Each point is reached from the start by the listed moves, each made once or not at all, plus a little noise. Say if it took an odd or an even number of moves. Then give how often each move was made.
(in the rows, 128 means zero)

Moves:
(1): [199 180 120  69  72 141]
(2): [118 112  77  89 132 141]
(3): [ 61  90 151 138 156 147]
Start: [108 120 124 110 122  84]
Points:
[112 134 139  61  93 116] => even (1, 0, 1)
[ 42  82 147 120 149 101] => odd (0, 0, 1)

Moves:
(1): [111 154 132 112 141 141]
(2): [108  97 115 122 128 116]
(3): [128 173  84 108  99 135]
(4): [198 125 176  93  98 171]
(5): [105 114 112 141 124 146]
(6): [131 144 145 123 104 122]
Start: [141 125 114 130 127 117]
Points:
[104 197  73 101  82 149] => even (1, 0, 1, 0, 1, 1)
[198 209 137  55  57 174] => even (1, 0, 1, 1, 0, 1)
[173 194 122  67  52 193] => odd (1, 0, 1, 1, 1, 1)

Moves:
(1): [130 118 138 112 123 121 118 118 129 113 120 135]
(2): [169 136 137 141  83 110 131 112 135 163 174 135]
(3): [116 137 180 121 115 148 121 123 135 133 129 116]
(4): [156 133 141 157 154 148 127 114 102 149 117 128]
(5): [156 140 149 122 122 154 111 115 123 144 120  99]
(6): [109 122 141 111 109 154 121 111 124 171 115 117]
(7): [111 148 118 145 142 133 133 133  94 129  80 133]
(8): [121 137 105 120 104 127 159 117 112 133 166 138]
(9): [153  82  99 113 105 121 143 126 152 122 116 113]
Start: [120 143 123 121 127 131 149 128 145 154 118 135]
Points:
[177 126 117 146  81 155 165  84 112 249  81 118] => odd (0, 1, 0, 1, 0, 1, 1, 0, 1)
[190 145 152 148 103 123 140  88 128 195 146 149] => odd (1, 1, 0, 1, 0, 0, 0, 0, 0)
[158 133 146 128  60 129 166 110 150 193 108 118] => even (0, 1, 1, 0, 0, 0, 1, 0, 1)

Moves:
(1): [116 138 129 128 130 134 169 150 131 127 140 111 148]
(2): [121 129 131  96  97  96 114 138 124 132 132 134 140]
(3): [111 105 128 118 149 127  94 141 119 116 138 154 126]
(4): [141  98 154 121 120 127 104  70 153  77 112 171 111]
(5): [128 119 108 114 123 154 112 100 138 145 158 136 146]
(6): [119 182 110 139 132 104 162 121 115 109 142 142 129]
(7): [139 126 132 134 149  99 120 115 137 129 134 146 169]
(8): [122 116 106 119 128 126 118 102 152 104 140 110 112]
(9): [138 140 119 125 116 153 121  84 102  70 145  82 140]
(10): [140 106 131 136 135 115 132 136 124 151 135 136 131]
(11): [158 103 145 121 119 115 123 159 176 117 130 176 146]
Start: [116 119 141 129 132 114 108 128 140 141 145 117 117]
Points:
[162  58 157 123 160  83  58 123 158  83 187 171 189] => odd (0, 0, 1, 0, 0, 0, 1, 0, 1, 1, 1)
[133  41 144  75 115  82  43 162 182 162 199 213 167] => odd (0, 1, 1, 0, 1, 0, 0, 0, 0, 1, 1)
[110 160 134 122 134  23 165 147 132 148 189 146 194] => odd (1, 1, 0, 0, 0, 1, 1, 0, 0, 1, 0)
[145  28 157 102 132 115  73  73 200   7 190 160 136] => odd (1, 0, 1, 1, 0, 0, 0, 1, 1, 1, 1)
[108  84 114 115 173  76  96  38 185  75 221 199 166] => even (1, 0, 1, 1, 1, 1, 1, 1, 0, 1, 0)
[143  92 128 124 170  61  84 132 181 140 214 238 196] => even (0, 0, 1, 0, 1, 1, 1, 0, 0, 1, 1)

Moves:
(1): [136 136 144 131 139 119 132 152 142 125 134 142 130 122 123]
(2): [140 134 104 130 130 152 115 136 149 120 126 130 121 125 134]
(3): [138 133 120 112 137 134 118 132 126 119 152 129 113 116 121]
(4): [114 143 133 121 121 103 157 119 128 132 139 133 123 110 130]
(5): [141 134 112 156 128 135 140 146 147 120 135 159 142 125 108]
(6): [118 117 129 130 139 129 118 137 136 138 138 123 120 124 126]
(7): [143 113 148 145 126 123 111 130 110 115 160  89 130 128 137]
(8): [166 103 131 125 128 123 160 139 160 157 122 129 137 120 133]
(9): [120 125  94 122  84 157 124 120 125 129 135 131 114 158 142]
(10): [142 137 133 104 109 134 138 150 105 117 131 138 120  95 119]
(11): [104 121 124 122 124 128 112 154 114 125 134 140 132 133 131]
(12): [137 144 125 123 127 109 111 121 125 124 118 124 120 117 122]
(13): [123 111 137 121 142 134 132 163 108 130 105 122 129 136 118]
(14): [142 141 129 130 121 127 118 144 115 141 111 118 132 132 134]
Start: [119 134 134 131 126 137 127 119 126 128 130 167 110 139 149]
Points:
[153  94 136 140  90 148 109 198 129 162 168 144 108 159 178] => odd (1, 0, 0, 0, 0, 1, 1, 1, 1, 0, 1, 0, 0, 1)
[179 126  83 114  83 177 143 249 150 122 119 229 104 118 126] => odd (1, 1, 0, 0, 1, 0, 0, 1, 1, 1, 1, 1, 1, 0)
[130 147 116 118 146 160  72 205 138 129 157 179  91 123 148] => even (1, 1, 1, 0, 0, 1, 0, 0, 0, 0, 1, 0, 0, 1)
